Each row of a before or after table is a point. One or more steps were done to the points. Then noise was added and the rows were shuffled. The steps act on columns, c1 being the first. Write out the steps. A step turns or swaps two columns, mirrors them in a line or flattens them onto one, adds a multiple of one to another, or multiplies or shifts one. Angles are multiples of 10 degrees, from the lower column toward the higher: turns from -170 to 170, lines from 10 to 170 but not 90. Use the fewest steps. Two steps may share a column if one is a turn and the other turns, adds or multiplies; they go together, in the order done. Otherwise the lowest column goes first.
In the rows, zero is written as 128.

Before (10 x 2):
[[115 124]
 [136 157]
 [192 125]
 [115 157]
 [190 100]
 [107 140]
 [151 133]
 [180 137]
 [123 159]
 [119 176]]
After, 10 rows:
[[158 116]
 [123 115]
 [139 107]
 [134 150]
 [159 136]
 [101 192]
 [175 119]
 [159 124]
 [125 192]
 [136 180]]
Steps: swap c1 and c2

Before, 9 rows:
[[122 184  88  99]
 [176 123  94 102]
 [ 96 120 141 123]
 [ 85  87 153 167]
 [152 115 106 106]
 [164  93 110 118]
 [193  95 100 143]
 [ 99 104 175 127]
 [145 159 127 137]]
After, 9 rows:
[[146 160 130 136]
 [ 97 103 170 105]
 [176 124  86 125]
 [195  93 111 155]
 [163  93 106 128]
 [153 115  97 117]
 [ 81  86 170 151]
 [ 95 121 139 117]
 [123 183  78 122]]
Steps: turn c3 and c4 by -30 degrees

Before:
[[124 136 150 155 176 111]
 [ 86 132 138 105 124 149]
 [126 139 121 136 146 116]
 [134 110 149 137 163 185]
 [122 161 108 100 195 100]
 [111 108  80 114 122  99]
 [153 164 134 131 145 189]
 [154  87 110 173 137 124]
 [139 174 185  90 130 124]
 [185 135 140 130  90 202]
 [164 127  89 104 111 177]
 [157 148 141 105 209 155]]
After:
[[138 128 168  68 131 124]
 [154 136 115 189 137 124]
 [165 109 104 112 111 177]
 [185 135 133 125  91 202]
 [154 153 132 105 144 190]
 [125 154 145 140 175 111]
 [120 128 116  85 195 101]
 [134 122 142 147 163 184]
 [ 88 115 134 109 123 152]
 [125 141 124 125 146 116]
 [110 105  95 136 122 101]
 [157 125 139  98 210 156]]
Steps: turn c2 and c4 by -50 degrees; multiply c3 by 0.7

Before (12 x 8):
[[173 122 162 165  77 144  94 102]
 [107  66 116 135 123  98 163 128]
 [153 109 120 120 136 112 142 124]
 [178 161 135 162  73 123 100 107]
 [133 101 124 174 149 161 172 128]
 [170 136 130 136  92 143 108 126]
 [ 79  99 156 107 174 134 109 115]
 [144  50 124 126 157 145 130 155]
 [116  89 166  98 127 123 138 172]
 [ 53 112 140 144 187 115 116 146]
 [126  85 136 139 147 131 102 163]
 [104 127 186 129 172  64 117 127]]
After, 12 rows:
[[171 118 162 165  68 147  94 104]
 [176 161 133 165  77 122  97 107]
 [104 126 187 127 214  66 118 125]
 [174 135 130 136  81 145 107 125]
 [126  82 136 141 144 129 103 164]
 [132 103 125 172 124 162 172 127]
 [118  91 162  96 127 121 136 170]
 [ 54 113 141 144 196 115 118 146]
 [ 81  96 159 108 168 133 110 111]
 [152 110 118 120 147 113 144 127]
 [146  48 126 126 145 143 132 154]
 [106  63 114 134 146  96 163 126]]
Steps: add -0.7 times c6 to c5

Before:
[[ 86  58 167  98 135 106 149 105 122]
 [126 139 173 181 111 171 160 171  84]
 [152 140 183 135 134 161 184 140 144]
 [109  91 150 102 128 141 118 110 133]
 [ 99  51 134 116 123  98 130  47 116]
 [ 96  79 129 114 149 117 135 110  93]
 [152  85  93 158 124 143 197 150 105]
 [132  83 100 142 140 108 126 126 117]
 [137  65  99 126 122  94 117  93 147]
 [165 114  92 134 104 107 171 145  77]
 [108 108 152 134 162 119 148 103 124]
 [ 99 109 119 113 132 136 131  84 139]
 [213  80  85 130 133 125 130 102  95]
 [163  67 100 113 133 142 124  94 100]]
After, 14 rows:
[[109  99 119 130 132 136 114  85 139]
 [ 85 153  92 197 125 142 157 148 104]
 [ 84 132  99 126 140 108 142 126 118]
 [106 108 154 149 163 121 133 102 122]
 [140 127 174 159 112 171 180 171  86]
 [ 80 212  85 131 131 124 130 103  93]
 [142 152 184 184 135 162 136 139 145]
 [ 67 163  99 123 131 142 115  94 101]
 [ 58  86 168 150 135 105  99 105 124]
 [ 80  95 127 135 149 117 114 112  91]
 [ 90 108 149 116 128 141 103 109 134]
 [ 65 138  98 116 123  93 125  94 148]
 [ 50  98 134 130 124  98 116  47 117]
 [112 164  92 171 103 107 133 145  76]]
Steps: swap c1 and c2; swap c4 and c7

Before:
[[ 74 130 199  97  80 135 186 121 186 120 150]
 [100 165 162 134 157 129 111  85 196 142  58]
 [112 135  98 185  77 111 148 161 129 154 142]
 [111 131 153 128  87  89 163 159 117  98 119]
 [ 70 120 141 102 131 138 137 174 143  89 127]
 [110 177 104 145  93 117 147  74 150 134 139]
 [118 103 156 150  50  96 122 141 155  80 129]
 [139 112  16 141 137  83 165 127 168 101 133]
 [138 119  83  80 123  95 114 115 138 161 100]
 [126 110 117 106  68 143 185 125 137 106 129]]
After (10 x 11):
[[112 144 128 185  77 111 149 154 128 154 141]
 [138 120 128  81 124  96 114 114 138 161 100]
 [112 142 128 128  86  90 163 151 118  98 119]
 [110 115 127 146  93 118 148 109 150 134 140]
 [139 122 129 142 138  82 166 121 169 102 133]
 [126 123 128 107  69 142 185 118 137 105 128]
 [ 73 125 129  95  80 134 187 123 186 119 149]
 [118 127 126 150  52  96 122 126 156  80 131]
 [ 69 145 128 102 129 138 137 159 143  89 126]
 [ 99 118 128 135 159 128 111 111 194 143  58]]
Steps: flatten c2 and c8 onto the line at 60 degrees; multiply c3 by 0

Before (11 x 12):
[[ 85 103 141  58 137 159  66 124 182 122  99 153]
 [ 78 149  92 110 104  85 137 145 143 120 145 170]
 [125 123 112 138  94 126  98 120  95 134 145 153]
 [111 133  85  77  78 150 113 140 134 163 123 147]
 [ 99 160 105 146 127 158 113 130 128 177 139 117]
 [118 123  98 110 136 155  85 155 141 120 168 137]
 [109 111 135  33 146 185  80  82 146 117 144 126]
 [142 122  83 132 112 142 144 119 132 143 125 152]
 [131 200 147 173 128 153  83 166 128  58 118  80]
 [133 176 168 159  90 111  84 160 191  83 129  76]
 [127 163 123  91 134 121 120 167 138 189 137 164]]
After (11 x 12):
[[110 155 115 111 139 122  87 151 142 123  86 137]
 [126 110 144 161  79 175  83 159 190 169 113  74]
 [123 155 135 171 106 197  83 167 129 197 115  76]
 [ 73  86 113 109 101 146 134 136 144 128 108 167]
 [118 121 125  91 152 164 120 168 140  66 138 164]
 [125 127 118 142  97 117 100 120  96 118 112 155]
 [ 85 158 134  58 134 104  67 116 182 143 153 151]
 [117 184 134  32 145 112  83  77 145 134 110 123]
 [145 142 108 130 115 124 145 120 134 115 136 150]
 [110 152 110  78  89 131 111 137 134  97 142 142]
 [101 161 118 145 144 159 113 124 129  76 134 117]]
Steps: turn c1 and c8 by 10 degrees; swap c2 and c6; multiply c3 by 0.4; turn c10 and c11 by 160 degrees; add -0.3 times c10 to c5

Before, 12 rows:
[[151 111 137 145 129 168 156 165 129 134 188 127 121 149 106 107 142 170]
 [130 103 150 158  68 120 143 160 143 158 144 120 122 141 115 106 110 162]
 [130 156 140  87 102 150 102 113 110 108  79 111 113  73 133 132 161 102]
 [123  65 132 194 116 164 186 129 129 161 195 125 128 118 125 120 104 151]
 [112 145 129  63 120 115 108 137 112 118 120 119 162 100 168 128 122 129]
 [131  75 170 176  87 130 164 143 103 150 194 112 151 147 102 162 145 178]
 [135 120 149  91  83 161 128  80 145 134 164 164 128 119 169 104 173 125]
 [117 114  97  94  89 136  76 151 141  78 135 126 121 115 150 160 124 113]
 [135  94 123  66 110 148 134  94 151 159 159 112 121 136 121 117 156  94]
 [104 161  99 103  86 134 109 123  95 116 135 151 144 106  98 112 138  94]
 [ 94 155 112  29  59 155  90 162 114 121 119 114 125  54 155 143 152 117]
 [117 103 126 180 108 152 123 111 145 168 188  96 145 136 113 115 144 189]]
After (12 x 18):
[[152 111 147  99 128 169 106 166 128 140  75 130 121 120 110 108 166 171]
 [128 157  97 178 100 148 142 114 133 101 165 113 111 176 131 129 214 102]
 [117 115  93 157 109 137 159 151 162  65 111 124 120 118 151 160 117 111]
 [126 104 151  95 101 119 129 163 183 159 122 118 119 131 114 104  81 164]
 [105 159  92 151  76 136 142 124 136 112 123 152 140 128 100 115 157  96]
 [107 144 112 195 115 113 144 134 126 114 118 120 161 149 166 128 113 131]
 [122  61 122  39 123 164  85 130 141 184  90 126 126 136 125 119  70 147]
 [ 93 153  70 224  79 154 161 163 169 110 110 113 124 172 151 145 186 116]
 [137 120 141 149 113 165 132  76 172 137  79 164 130 152 169 103 239 124]
 [127  79 176  59  82 133 101 141 143 165  82 114 147 138  99 156 169 173]
 [132  97 128 176 135 149 133  89 159 156  73 110 120 124 117 117 198  99]
 [116 102 129  59 130 153 139 107 153 162  88  96 149 124 114 113 166 189]]
Steps: turn c4 and c11 by 160 degrees; add -0.3 times c1 to c11; mirror c3 and c14 in the line at 20 degrees; turn c5 and c9 by -50 degrees; mirror c7 and c10 in the line at 80 degrees; multiply c17 by 2.5
